Each point is reached from the start by the listed moves, each made once or not at all, plus a little noise. Say if it took an odd or an even number of moves. Then give how often each move was made.

Moves:
(1): [  0  33 -26]
(2): [-31  31  16]
(3): [ 4 33 36]
Start: [15 -6  0]
Points:
[-16  24  13] -> odd (0, 1, 0)
[17 -6  0] -> even (0, 0, 0)
[-14  60  51] -> even (0, 1, 1)
[18 27 35] -> odd (0, 0, 1)

Moves:
(1): [ 18  -4  10 -19  -6   4]
(2): [-21   4   2 -16  33   6]
(3): [ -2 -18  14   2   8  -6]
(4): [16  6 -3 13  7 16]
(5): [-12 -18 -15 -11   0   2]
(6): [ 1 10 15  2 -9 32]
Start: [  5 -25 -22 -13   5  -8]
Points:
[-12 -60 -14 -57  39  -2] -> even (1, 1, 1, 0, 1, 0)
[-30 -41 -34 -42  35   2] -> even (0, 1, 0, 0, 1, 0)
[-12 -41  -8 -20  42  40] -> odd (0, 1, 1, 1, 1, 1)
[ -1 -23   8 -13  44  41] -> even (0, 1, 1, 1, 0, 1)

Moves:
(1): [ 23  13   5   2  18 -12  -7  -5  25   2 -31]
(2): [ 6 12 20 -2 16 -4 16  4 -7 -8 13]
(3): [ -7  -9  15   9  24  26  -7   9 -10  -1 -34]
(4): [  1   6  -4  26 -12  -4   7  -1  24 -14   4]
(5): [ -3 -18 -13  38  14  10   6  19 -13  -8  20]
(6): [  8   0 -16 -15 -24  15  -5   2   4  15  10]
(7): [  2 -20  -4  -3  19   3  19 -14  -2 -14  22]
(8): [ -5 -18   6  23 -13   3   8   3  -7  17 -13]
(9): [-10  -4   7  -6  10   2  -3  13   4   5  -1]
Start: [  4   7  -2  14 -16 -18   5   2   3  21 -10]
Points:
[ 20   6  -3  20 -17  -9  41  -5  23   3  41] -> even (0, 1, 0, 1, 0, 1, 1, 0, 0)
[  4  -2  -3   9 -13  23  -9  14  -4  36 -36] -> even (0, 0, 1, 0, 0, 1, 0, 0, 0)
[ 40  37   1  25 -19 -25  14   3  49  18 -14] -> even (1, 1, 0, 1, 0, 1, 0, 0, 0)
[-20 -25  27  40   5  12   3  28  -8  44 -60] -> odd (0, 0, 1, 0, 0, 0, 0, 1, 1)
[ 35   4 -19  25 -15 -17  20 -14  54  10  -6] -> even (1, 0, 0, 1, 0, 1, 1, 0, 0)
[ 32 -20  -8  20 -15 -11  21 -11  23  41 -21] -> even (1, 0, 0, 0, 0, 1, 1, 1, 0)
[  7  14   9  -8 -14  -6  14  20   6  35  14] -> odd (0, 1, 0, 0, 0, 1, 0, 0, 1)

Moves:
(1): [ 2 11  1  2  2 10  7 12  2  1 -1 -3]
(2): [-17  -2 -11   3  -4  -7  18  -6  -7   6  18  10]
(3): [ -3   7   2 -13   9 -21  13  -9   0   8  15 -12]
(4): [ -4   1   9  -1  -6  -9 -11   9  -5   0  -5   0]
(5): [ -9   0  -2 -19  12  15  -4  -2   1  11  -4  -2]
(6): [ -9   7   6  12  -1  15   3 -18 -11 -14  10   2]
(7): [-13  -4   4   1 -12  10  -3  -7   6   3  10   3]
(8): [-10 -13   8  -1  15  10  16  -6   5  -3  -1 -28]
(9): [  2 -12  -6   8  -3   7  -7   9   5 -16  11  -4]
(10): [ -4   8  -7   3 -10 -12 -12  -7  -3   6   3  -5]
(11): [-13   2  11   7   8  -7   1 -14   8 -15   1  13]
(12): [  5  -7  18  10   4   6   1  -2 -15   9  10  -1]
Start: [ 10   8  -5   4  -1   4  -5  -4   6 -13  10   2]
Points:
[-32  28  10  14  -7 -10  -4 -60   6 -25  49   3] -> odd (0, 0, 1, 0, 0, 1, 1, 0, 0, 1, 1, 0)
[-35  14  -7  -1  -1  -5  34 -29   8   9  55 -34] -> even (1, 1, 1, 0, 0, 0, 1, 1, 0, 1, 0, 0)
[-32  11  31  11   3  48  -9 -26 -14   1  32 -32] -> even (1, 0, 0, 1, 1, 1, 1, 1, 0, 1, 0, 1)
[-30  39  12  16  -5  -1   3 -48   8 -24  49   0] -> even (1, 0, 1, 0, 0, 1, 1, 0, 0, 1, 1, 0)
[  6   9  23  36  -5  33 -13   6 -18 -34  36  -5] -> odd (1, 0, 0, 1, 0, 1, 0, 0, 1, 0, 0, 1)
